Each point is reached from the start by the listed moves, each made once or not at all, plus a little noise. Say if it took an odd or an even number of moves. Then give how often each move was made.

Moves:
(1): [30  6 16 22]
(2): [-4 -5 41  4]
(3): [-16 -18   2 -45]
Start: [14  2  0 -1]
Points:
[ 28 -10  17 -24] -> even (1, 0, 1)
[ -7 -23  44 -42] -> even (0, 1, 1)
[ 23 -16  60 -20] -> odd (1, 1, 1)
[44  8 16 20] -> odd (1, 0, 0)

Moves:
(1): [ 14 -23   2   0  14  12  -4   4   6  -7  -2   0  -6]
(2): [ -4   9  -6  -5  18  -4   6   8  -2  -2 -13   5   0]
(3): [-18  -2  15   4  -1  12  23   0   0  21  -3  15  10]
(4): [  5  13   8  20   1  18  -1 -10 -12   6  -3  -7   9]
(5): [-6 -1 -8  2  4 -2  1 -1 -1 -4  4  6 14]
(6): [-19   0 -41   9 -15  22 -21 -11   4   3   2   6  -8]
(7): [  9   4 -17   3  -1  -3  14  -4   2 -14   6  -2  -2]
(8): [-16  -5  12  20  14 -16  10  15   8  -3  11   6  -2]
(9): [ 0  5 -1  0  9 -3 -9  1 15  1 10 -4  0]
(10): [  2   8   0   9   2  -1   2 -13 -22  22   6  30  -5]
(11): [ -3   7  21 -11   7   8  11   0 -12 -12  11  12  -4]
Start: [  6  -7  -8 -19  -7  -4  10  -1   5   0  -6 -12  -5]
Points:
[ 24  16 -19  13  -3  10  23 -31 -27  13   3   7  -1] -> odd (0, 0, 0, 1, 0, 0, 1, 0, 0, 1, 0)
[-24   7 -60   9  -8  21  21 -29   3  26  18  39   4] -> even (0, 0, 1, 0, 1, 1, 1, 0, 1, 1, 0)
[-35  16 -22   2  28   0   8  -2  -5  13  19  43 -23] -> even (0, 1, 0, 0, 0, 1, 0, 1, 1, 1, 1)
[ -3  34 -45   5   5  35  20 -29 -38   3   2  31 -14] -> even (0, 1, 0, 1, 0, 1, 1, 0, 0, 1, 1)
[ 24  -7 -31   1  29  17  25  -5  -1 -18 -16 -12  11] -> odd (1, 1, 0, 1, 1, 0, 1, 0, 0, 0, 0)
[ -4  10 -13   9   6  16  35 -15  11  11   7  -4  27] -> odd (0, 0, 1, 1, 1, 0, 1, 0, 1, 0, 0)
[ 12   0  11   7  54   9  36  13  11 -32  13  -3 -10] -> odd (1, 1, 0, 1, 0, 0, 1, 1, 1, 0, 1)
